Each point is reached from the start by the listed moves, each made 0, 1 or 2 times, or once backwards (-1), plus a little noise. Is the number of moves made odd or even? Then give how often each move was made.
In the rows, zero is written as 128.

Moves:
(1): [160 105]
(2): [154 152]
Start: [103 137]
Points:
[ 73 158] => odd (-1, 0)
[136 112] => odd (1, 0)
[186 162] => odd (1, 2)

Moves:
(1): [140 125 129 134 135 119 117 130 125]
(2): [120 138 117 123 130 127 122 123 119]
(3): [141 135 136 124 122 132 128 126 134]
(4): [108 130 121 150 133 110 100 133 122]
(5): [112 163 125 132 171 131 146 123 147]
(6): [142 117 123 132 120 139 122 121 135]
Start: [117 132 134 122 117 123 118 135 125]
Points:
[ 82 194 116 117 178 105 119 130 117] => odd (1, 2, 0, 0, 1, -1)
[111 197  98 134 201 142 119 103 154] => odd (1, 2, 0, 0, 2, 2)
[ 77 112 111 151  80  94  48 143  91] => odd (-1, 1, 0, 2, -1, 0)
[ 71 249 122 136 213  96 107 126 142] => odd (1, 2, 2, 1, 2, -1)
[145 203 145 105 178 165 176 108 189] => even (0, 0, 2, -1, 2, 1)

Moves:
(1): [134 142 138 134 119 128 131 146 122 136 112 129]
(2): [143 143 123 125 125 142 135 144 122 137 144 135]
(3): [139 148 138 122 126 117 135 123 125 120 120 135]
(4): [115 130 132 129 119 126 139 124 137 116 133 139]
(5): [133 135 122 157 116 131 122 122 120 117 119 116]
(6): [141 119 132 116 133 144 126 124 139 106 121 131]
(7): [139 123 128 138 151 134 137 140 135 132 142 135]
(8): [120 126 127 123 121 142 118 139 109 118 132 149]
(9): [128 143 122 135 138 116 113 142 146 115 120 130]
(10): [137 120 148 129 127 145 111 117 136 146 124 140]
(11): [146 115 118 133 120 113 123 123 128 133 135 137]
Start: [134 126 125 116 131 132 123 128 132 125 121 142]
Points:
[152 166 134 124 138  74 119 181 191 129  91 160] => even (2, 0, 0, 1, -1, 0, 0, -1, 2, 0, 1)
[183  96  74 171  84 130 152 104 128 102 151 117] => odd (0, 1, -1, 1, 2, 1, 0, -1, -1, -1, 2)
[177  99 151  86 111 164  86 129 178 120 152 249] => odd (0, 1, 0, 2, -1, 1, 0, 1, 1, 2, 2)
[ 99 107 118 142  96 191  62 123  82  65  70 121] => even (0, -1, -1, -1, 2, 1, -1, 2, 0, 0, -1)
[145 165 105 166 156 163 103 209 139  78 154 210] => odd (0, 1, 0, 1, 1, 0, 2, 2, 2, 0, 0)
[173 199 154 154 141 151 178 164  91 152 131 154] => even (1, 1, 2, 0, 1, -1, 2, 0, -1, 0, -1)
[164  76  98 121 165 186 130 155 149 106 199 200] => odd (-1, 1, -1, 1, 0, 1, 2, 1, 0, 0, 1)

Moves:
(1): [128 135 123 121 136 147 125 137 135 124 102 124 139 118 131 134 129 133]
(2): [130 142 135 125 136 126 127 128 124 130 125 124 118 136 132 131 134 124]
(3): [123 118 141 117 130 136 119 124 133 132 126 125 118 132 140 124 142 122]
(4): [129 130 136 133 115 125 127 135 122 130 123 121 135 125 120 128 139 136]
(5): [114 121 129 120 128 122 118 133 123 124 141 113 134 141 136 125 128 128]
(6): [126 129 130 141 133 130 131 128 121 131 125 130 127 124 132 117 126 128]
(7): [136 125 116 126 129 120 136 124 127 132 122 122 119 125 119 125 134 126]
(8): [122 130 131 121 123 132 130 140 123 139 128 124 132 123 123 128 118 119]
(9): [113 125 125 127 130 122 142 130 137 123 123 126 118 129 118 134 120 132]
(10): [121 134 121 128 134 116 128 125 133 134 127 130 128 121 129 131 131 137]
(11): [134 134 136 134 132 130 139 138 131 137 140 118 130 124 126 133 130 122]
(12): [132 130 127 144 119 111 121 139 138 127 127 130 125 131 137 122 124 114]
(13): [120 138 126 129 135 125 137 120 134 128 120 130 135 130 116 123 134 123]
(14): [125 127 126 127 109 124 129 115 126 141 133 118 111 145 130 143 124 140]
(15): [132 122 132 124 125 116 134 121 125 127 123 121 129 123 136 132 128 131]
(16): [124 120 118 137 128 121 127 125 120 129 127 128 138 121 123 151 140 123]
(17): [113 130 129 118 110 121 139 133 124 121 129 125 117 125 149 131 147 122]
(18): [133 117 122 114 133 115 137 140 127 140 127 145 131 146 129 130 128 136]
Start: [123 131 126 131 123 133 119 130 117 139 127 116 133 114 118 147 123 128]
Points:
[111 119 168  94 163 128 149 198 162 193  94 122 186 103 100 130 132 155] => even (1, -1, 2, 2, 0, 0, -1, 1, 1, 2, 2, 0, 1, -1, 1, -1, -1, 2)
[130 108  79 148 100  98 129 110 110 138  46  72 112 119  98 249  90 162] => even (2, 1, -1, 0, 0, 0, 1, 0, 2, -1, -1, 1, -1, 2, 2, 2, -1, 0)
[ 73 116 114 116  83  51 101 172 116 190 138  52 144 108 149 174 212  61] => even (0, 0, 2, 1, 2, -1, 2, 2, -1, 2, 1, 2, 1, 0, 0, 2, 1, 0)
[ 98 133 137 108 167  92 138  74  63 105 132  98 125 142 165  92 179  99] => even (-1, 2, 0, -1, 2, 2, 1, -1, -1, -1, -1, -1, 2, -1, 2, 0, 1, 0)

Moves:
(1): [121 136 135 142 133 124 136 141 128 133 134 135 125 126 138 109 125 134
  99 132 141 119 140 114 127 133 136]
(2): [124 131 114 132 127 134 120 124 123 129 119 128 130 125 127 120 122 129
 117 139 136 131 125 137 134 130 129]
(3): [128 130 123 140 116 131 120 134 126 136 130 127 120 125 124 142 119 132
 138 123 129 120 113 123 136 138 117]
(4): [130 121 120 138 132 126 126 129 132 116 118 135 129 135 127 111 119 136
 111 136 128 145 144 132 127 136 129]
(5): [121 131 135 134 119 127 124 136 143 123 129 121 120 124 125 143 131 137
 130 128 118 128 121 138 143 129 129]
(6): [114 130 132 129 122 130 121 132 138 128 128 124 124 134 127 128 135 129
 129 134 128 131 128 118 132 124 128]
(7): [129 124 131 142 122 128 132 124 130 143 134 141 132 127 127 129 131 128
 129 139 127 127 131 130 123 130 137]
(8): [116 130 119 133 120 117 129 139 141 132 124 117 126 133 134 139 136 131
 125 124 122 115 120 132 137 123 127]
(9): [128 130 125 133 123 126 126 129 130 128 129 127 132 134 123 129 124 134
 123 128 135 128 123 129 119 123 130]
(10): [135 125 139 129 140 131 130 137 130 130 137 141 123 115 125 129 135 121
 124 118 151 117 116 118 125 125 137]
(11): [140 130 128 110 128 124 131 129 120 138 130 129 114 127 129 134 123 118
 128 126 127 137 115 126 121 129 133]
(12): [127 137 126 117 128 120 137 138 116 133 129 131 123 124 128 137 126 132
 130 114 141 127 139 117 129 122 136]
(13): [127 109 133 133 129 125 133 125 123 132 143 132 137 126 125 134 145 135
 137 141 120 133 121 126 117 133 116]
(14): [124 123 128 132 120 124 116 124 130 137 135 129 116 125 123 128 122 129
 126 127 131 125 125 128 127 133 144]
(15): [128 117 132 136 142 135 122 125 128 129 119 120 126 132 124 118 131 130
 144 125 122 137 122 137 136 118 128]
(16): [117 120 134 131 140 125 136 134 131 122 117 138 128 131 123 120 124 133
 131 142 126 121 132 133 128 126 126]
(17): [126 137 135 135 127 113 119 131 142 129 121 135 123 121 135 135 121 127
 129 130 140 118 125 125 138 126 131]
(18): [118 123 151 126 137 133 122 140 142 129 125 120 125 129 141 129 133 128
 142 132 136 129 139 121 117 130 130]
(19): [126 126 139 122 106 121 118 123 120 133 122 136 127 134 127 130 118 118
 124 125 129 137 120 132 137 131 125]
(20): [129 119 133 127 128 135 143 110 121 130 126 134 116 128 126 123 123 129
 127 133 149 131 129 129 129 131 125]
(21): [116 134 134 127 125 135 127 117 120 119 122 139 113 130 137 118 129 134
 116 129 135 130 137 125 119 127 121]
(22): [138 124 130 118 134 141 140 123 123 131 129 130 140 128 132 139 124 134
 119 130 125 123 126 115 124 131 133]
(23): [125 136 129 117 131 125 121 131 127 122 114 120 129 124 127 126 129 125
 133 117 122 128 131 120 124 129 133]
(24): [124 115 134 128 121 124 120 128 138 119 120 118 130 120 126 121 129 125
 130 127 121 136 136 126 123 121 123]
Start: [128 127 125 119 126 124 124 127 128 137 141 131 130 118 125 108 121 125
 123 124 109 117 122 130 121 139 133]
Points:
[142 121  83 126 138 181  94  79 111  52  84  94 187 131 129  51 102 168
  82 116  54 161 161  98  70 127  76] => odd (0, 0, 1, 1, -1, 0, -1, -1, 2, -1, -1, -1, 0, -1, 1, -1, 0, -1, -1, -1, 2, 2, 1, 2)
[112  75 123 139 100  78  44 134 184  98  74  82 138  83  82 110 137 129
 146  89  65 177 113 169 198 113 166] => odd (-1, 1, -1, 2, 2, 0, 0, 1, -1, 1, -1, 1, 1, 1, 2, -1, 1, -1, 1, 0, -1, 0, 2, 2)
[143 140 131  74  81 138 128  91  66 199 174 168  55  36  82 129 121  93
  99  90 198 114 101  79 112 152 220] => odd (0, 2, 0, -1, 1, 1, 2, -1, -1, 2, 1, 2, 0, 2, -1, -1, -1, -1, 0, 2, 0, 0, 2, 1)
[  7 151 120 158  51  65  62 157 173 114  70 112  70 106 136 163 129 170
 172 125 100  84 128 131 189 126  79] => even (-1, 1, 2, 0, 1, 1, 0, 2, -1, -1, -1, 2, 1, 0, 0, 1, 2, 0, 0, 0, 2, -1, 1, 1)
[ 91 129 103 125  70  82 127 102  98 102 111 148 106  88 128  83 134 147
  79  89 134 135 197 106  91 137 123] => odd (0, 0, 0, 1, 0, -1, 1, 1, 0, 0, -1, 2, 1, 0, -1, -1, 0, -1, 0, 1, 2, -1, 2, 2)

Moves:
(1): [122 118 124 108 121 132 126 124 123 136 124 132 112 127 122 116 121 127
 134 127 133 134 121 138 120]
(2): [114 131 125 140 128 134 139 137 127 125 142 117 124 120 136 118 140 119
 135 123 128 142 148 138 128]
(3): [116 127 132 130 138 130 126 130 128 122 119 137 131 128 122 132 127 127
 123 132 128 133 132 136 139]
(4): [143 118 125 124 120 120 143 129 143 124 123 128 119 125 122 130 128 114
 126 133 118 135 136 118 140]
(5): [121 133 126 124 132 122 120 137 124 131 131 122 126 139 111 154 127 128
 130 125 125 121 117 122 126]
(6): [130 131 123 147 129 132 138 108 134 125 136 118 127 130 129 130 142 126
 127 129 125 117 122 120 120]
(7): [124 127 128 113 133 128 133 130 134 123 119 134 111 135 130 125 122 125
 119 116 125 136 137 129 134]
(8): [139 124 123 116 121 137 127 129 141 129 129 134 121 125 129 135 132 132
 123 125 125 127 121 127 123]
(9): [122 130 137 120 121 138 122 123 132 136 125 135 128 133 128 128 114 124
 127 134 126 119 122 130 132]
(10): [141 124 131 131 126 139 119 129 118 130 113 131 136 123 120 131 128 126
 142 123 125 144 123 124 131]
(11): [123 130 128 117 125 122 119 137 122 120 115 126 123 133 136 119 136 130
 128 125 132 126 131 130 124]
(12): [120 126 126 138 124 126 130 138 135 132 132 134 127 138 133 130 130 139
 121 126 129 116 128 120 129]
(13): [129 133 123 130 137 124 129 132 127 124 122 135 127 127 136 136 116 122
 128 138 128 124 120 122 136]
(14): [134 125 122 142 129 134 125 126 116 121 129 132 127 132 145 133 124 132
 114 127 139 115 127 143 139]
(15): [132 132 118 135 136 130 133 126 145 145 133 125 128 125 125 127 125 129
 129 133 128 123 120 129 142]
(16): [136 120 124 138 130 124 134 129 150 135 131 125 134 148 116 135 113 136
 134 143 121 124 120 139 130]
(17): [126 128 131 115 127 129 132 127 117 136 142 135 136 127 144 140 136 117
 138 121 131 113 134 126 139]
(18): [133 131 126 140 130 130 123 108 126 113 122 130 115 129 120 121 111 123
 136 138 130 117 134 129 120]
(19): [145 126 128 130 134 125 132 130 140 130 122 122 133 122 121 130 131 131
 128 130 107 124 119 127 128]
(20): [124 138 129 142 118 126 132 128 131 128 129 134 134 128 133 130 133 132
 128 122 128 128 123 136 139]
(21): [120 125 137 114 126 131 132 140 127 123 137 119 124 132 137 138 122 132
 126 122 134 115 115 121 139]
(22): [135 128 133 139 138 123 125 126 133 124 119 131 129 128 120 136 125 122
 126 130 129 122 121 128 129]
(23): [132 141 132 124 134 134 132 132 122 121 131 134 127 132 111 124 132 119
 136 137 118 128 129 130 118]
(24): [141 128 135 151 128 125 120 121 124 133 133 120 133 118 141 124 154 144
 125 127 124 136 124 137 125]
Start: [134 125 134 121 116 128 140 141 135 137 126 125 126 125 123 133 117 118
 116 143 138 118 125 131 136]
Points:
[125  93 154  23  88 154 129 203  48  99 131 167  95 180 160 127  89 122
 115 116 195  63 128 126 126] => even (1, -1, -1, 0, -1, -1, 0, 0, -1, 1, 1, 2, -1, 2, -1, 0, 1, 0, -1, -1, 2, 0, 2, -1)
[131 106  80 181 114 153 138  90 152 150 169 143  77 168 147 170  82 104
 157 158 182  41 115 183 106] => even (2, 2, -1, -1, 1, 1, 0, 2, 0, 0, 0, 1, 1, 1, 0, 2, 2, 2, -1, 0, -1, 2, -1, 0)
[102 180 160  81 106 128 124 136 109 162 128 139 124 128 127 138 149 116
 136 164 104  33  36 150 158] => even (2, -1, 1, 0, 1, 1, -1, -1, 2, -1, 2, 0, 1, 0, 1, -1, 1, 0, 2, 2, 1, -1, 2, 1)
[ 71 138 111 121 138 148 122 113  83 101  92 177  61 219 153 158   7  66
 159 154 196  36 116 201 175] => odd (2, 1, 0, -1, 1, 1, 2, -1, 1, 1, 2, 0, 2, 2, 0, 2, 2, 2, -1, 1, 0, 1, 0, -1)

Moves:
(1): [133 126 123 126 123 128 122 131 123 120 128 126 123 126 131 121 122 138
 128 132 147 125 136 128 121 126 126]
(2): [138 124 131 114 122 134 126 128 144 123 124 133 123 140 137 129 109 123
 134 134 124 121 133 130 123 131 127]
(3): [125 147 126 121 132 120 135 125 124 133 134 132 131 122 127 126 109 125
 127 128 136 126 118 130 125 121 128]
(4): [144 126 139 115 131 133 130 123 128 127 144 140 124 123 126 142 133 130
 133 136 123 133 141 133 122 110 120]
(5): [131 124 122 126 131 126 130 130 131 122 133 131 124 128 131 127 131 121
 127 129 132 116 120 141 139 125 120]
(6): [127 128 130 131 126 147 128 129 121 126 132 134 126 133 119 125 118 134
 118 123 123 128 137 120 136 131 134]
(7): [125 121 131 129 134 121 129 118 131 122 116 127 122 123 130 129 134 118
 120 131 138 139 119 126 123 116 120]
(8): [118 126 128 123 141 132 137 119 131 125 123 131 129 129 125 116 125 130
 124 146 133 118 124 130 122 128 134]
(9): [128 117 130 130 131 117 133 133 119 122 131 134 124 136 123 129 124 131
 125 131 130 124 125 120 118 133 118]
(10): [123 132 127 129 122 124 127 111 126 134 131 132 132 125 123 134 133 128
 129 132 146 131 116 129 130 124 135]
(11): [135 128 126 121 145 135 123 129 129 140 129 135 125 140 133 123 127 122
 131 119 137 127 130 123 126 132 132]
(12): [120 129 138 134 134 126 140 134 136 136 129 120 126 127 115 132 116 123
 132 135 123 122 145 130 137 134 123]
(13): [131 113 128 141 153 114 118 121 143 122 126 154 128 123 124 120 127 127
 126 127 135 126 126 132 118 123 134]
(14): [127 125 130 133 129 130 134 123 135 126 121 128 129 134 131 123 133 139
 119 123 118 129 127 108 125 127 108]
(15): [133 124 110 136 116 124 127 125 132 127 136 132 137 144 111 116 141 126
 123 129 131 119 137 122 126 124 134]
(16): [130 122 131 127 135 122 123 134 135 134 125 123 132 129 139 127 130 126
 132 133 130 133 127 131 135 117 127]
(17): [129 128 131 137 132 136 126 132 124 131 129 124 133 128 120 124 128 125
 129 134 128 114 119 129 121 126 120]
(18): [127 136 135 132 113 133 128 134 117 129 137 134 131 130 135 124 138 124
 141 126 117 126 137 136 128 137 123]
(19): [130 148 130 145 128 128 134 135 119 119 117 136 133 127 121 129 126 133
 122 136 129 133 122 122 120 130 132]
(20): [117 130 121 125 132 130 110 135 124 143 125 125 128 131 112 130 129 126
 123 125 126 132 133 122 144 140 130]
(21): [116 124 131 126 131 133 128 138 142 124 127 138 114 130 124 130 125 123
 130 123 122 131 118 128 134 120 134]
(22): [133 124 124 135 120 125 117 136 131 123 142 112 132 121 123 122 126 125
 133 146 127 131 122 114 129 133 129]
(23): [139 121 128 123 125 129 135 134 140 135 136 136 128 131 120 126 138 137
 118 108 115 154 126 137 140 130 117]
(24): [121 118 128 127 147 126 118 112 132 116 120 109 124 131 135 125 129 152
 139 128 139 141 121 127 134 127 125]
Start: [129 143 124 117 131 145 122 142 122 134 122 128 129 138 136 118 142 125
 134 153 135 133 121 131 143 122 125]
Points:
[131 122  92  69 119 208  82 172 191 169  68 156  94 224 145  66 166 121
  94  67 138 182 102 106 184 117  75] => odd (2, 2, 0, -1, 0, 0, 2, 0, -1, 0, 2, -1, -1, 2, 1, 1, 1, 1, 0, 2, 2, -1, 2, 0)
[159  65 201 115 179 112 188 119 212 126 126 238 116 182 139 104 148 143
 154 173  96 145 168 172  90 117  64] => odd (0, 2, -1, 1, -1, -1, 0, 2, 2, 1, 0, 2, 2, 1, 0, 1, 0, 2, 0, -1, 0, -1, 2, 0)
[181 133  77 112 178 141 127  77 135  16  92 152 107 196 146  70  99 175
 126 226 249  64  71  97  48  61  94] => odd (2, 2, 1, 1, 2, 0, 1, 1, 1, 0, 1, -1, 0, 1, 2, -1, 1, -1, 2, -1, 0, 0, -1, 2)
[129 139  77  99 129 177  80 158 124 114 122 116 126 199 117  50 182 185
 120 188 145 147 153  56 153 120 108] => even (2, 0, 0, 1, 0, 0, 0, 2, 0, -1, 1, -1, -1, 2, 2, 1, -1, 1, 1, 2, 1, 1, 0, 1)
[180 124 118  71 165 137 124 154 243 180 160 239 109 192 173 112 180 116
 143  61 112 175 111 179 201  63  83] => odd (0, 1, 1, 1, 2, -1, -1, -1, -1, 1, 2, 0, 1, 2, 1, 2, -1, 1, 0, 0, 2, -1, 2, 0)
